Each point is reached from the start by the listed moves, each made once or not at all, plus a little noise. Is the number of moves made odd or even? Then give how often each move was made.

Moves:
(1): [ 0.35 -0.60 -0.30]
(2): [ 0.14  0.36 -0.43]
Start: [ 0.00 -0.04  0.30]
Points:
[ 0.51 -0.28 -0.42] -> even (1, 1)

Moves:
(1): [ 0.36 -0.10  0.40  0.00  0.02 -0.10  0.38  0.02 -0.28  0.28 -0.25  0.17
  0.05]
(2): [-0.34  0.50  0.11 -0.10 -0.11 -0.26 -0.04 -0.16  0.34  0.15  0.00 -0.25
 -0.11]
(3): [ 0.10 -0.42  0.52  0.07  0.35  0.25  0.04  0.36  0.49  0.14 -0.17  0.16
 -0.02]
(4): [ 0.11 -0.21  0.11  0.13  0.08 -0.23 -0.12 -0.33  0.00 -0.27 -0.11  0.07
  0.15]
(5): [-0.34  0.33 -0.12 -0.01  0.48 -0.12 -0.24 -0.20 -0.34 -0.04 -0.12 -0.04
  0.21]
(6): [ 0.10 -0.06  0.34  0.28  0.12  0.16  0.17  0.15 -0.27 -0.10  0.27 -0.09
 -0.18]
(7): [-0.35 -0.12 -0.07 -0.01  0.07 -0.21  0.27  0.14  0.03  0.12  0.18 -0.13
 -0.16]
(8): [ 0.22  0.19  0.03  0.21  0.05 -0.42 -0.19  0.41  0.10  0.06  0.30 -0.33
 -0.22]
(9): [ 0.18  0.32 -0.24 -0.15  0.06  0.09  0.46 -0.21  0.42  0.02 -0.02  0.51
 -0.51]
(10): [ 0.22 -0.04 -0.17  0.04  0.07  0.16 -0.20 -0.44  0.19  0.47  0.10 -0.09
  0.25]
(11): [ 0.22 -0.08 -0.06 -0.09  0.09 -0.02 -0.01  0.09 -0.12  0.01  0.00 -0.40
 -0.08]
Start: [-0.19  0.05 -0.03  0.00  0.03 -0.12  0.01  0.31 -0.19 -0.32  0.09  0.14
 -0.47]
Points:
[-0.20  0.41  0.72  0.10  0.41  0.14  0.65  0.46  0.82 -0.14  0.14  0.49
 -1.30] -> even (0, 1, 1, 0, 0, 1, 0, 0, 1, 0, 0)
[ 0.29  0.10  0.77  0.38  0.17 -0.34  0.20 -0.40 -0.22  0.13  0.06 -0.06
 -0.29] -> odd (1, 1, 0, 1, 0, 1, 0, 0, 0, 1, 0)
[-0.09 -0.23  0.53  0.41  0.88 -0.45  0.30 -0.41 -0.81  0.13  0.22  0.05
 -0.14] -> even (1, 0, 0, 1, 1, 1, 1, 0, 0, 1, 0)
[ 0.43 -0.18  0.52  0.13  0.66  0.42  0.68  0.66  0.38 -0.25  0.14  0.35
 -1.21] -> even (0, 0, 1, 0, 0, 1, 0, 0, 1, 0, 1)
[ 0.40  0.50  1.14  0.36  0.47 -0.38  0.88  0.92  0.62  0.26  0.22  0.32
 -1.43] -> even (1, 1, 1, 0, 0, 1, 0, 1, 1, 0, 0)
[-0.55  0.30  0.30  0.08  0.19 -0.44  0.36  0.58 -0.16 -0.16  0.61 -0.72
 -1.00] -> even (0, 1, 0, 0, 0, 1, 1, 0, 0, 0, 1)
